Each point is reached from the start by the listed moves, each made 0, 1 or 2 times, or once backwards (-1), plus a little noise. Is the number of moves made odd or even? Then give how often each move was made.
In the rows, 128 means zero.

Moves:
(1): [132 131 105]
(2): [ 78 163 136]
(3): [114 157 137]
Start: [131 132 129]
Points:
[ 77 164 160] -> even (-1, 1, 0)
[ 45 170 137] -> odd (0, 2, -1)
[ 68 197 145] -> even (0, 1, 1)
[110 196 101] -> even (2, 0, 2)

Moves:
(1): [132 120  99 137 140 124 131 125 129]
(2): [129 143 129 112 129 138 116 135 131]
(3): [123 105 125 142 117 130 115 125 144]
(4): [139 122 123 122  97 131 128 136 132]
(5): [117 140 121 124 110 112 112 133 114]
(6): [156 128 118 140 136 126 119 107 120]
(7): [125 128 118 135 118 134 130 111 141]
(8): [120 132 140 121 140 113 141 138 147]
(9): [130 148 133 141 111 132 122 147 122]
Start: [133 120 110 112 126 116 131 118 137]
Points:
[109  81 124 163  20 121 159 161 249] -> odd (0, -1, 2, 2, -1, -1, 2, 2, 2)
[194  85  10 133 140 146 155  34 145] -> even (2, 0, -1, 1, -1, 1, 2, -1, -1)
[197 173  41 133  56  74  75 170 100] -> odd (2, 1, 0, 2, 2, 2, -1, 1, 2)
[ 90 210 130  51 158  69 115 158 133] -> even (0, 2, -1, -1, 2, 0, 0, 2, 0)
[102  87  95 109 131 144 125 134 230] -> odd (1, 2, 2, 0, -1, -1, 1, 1, 0)
[ 94 102  58 103 139 157 104  75 178] -> even (1, 2, 1, -1, 0, -1, 2, -1, -1)
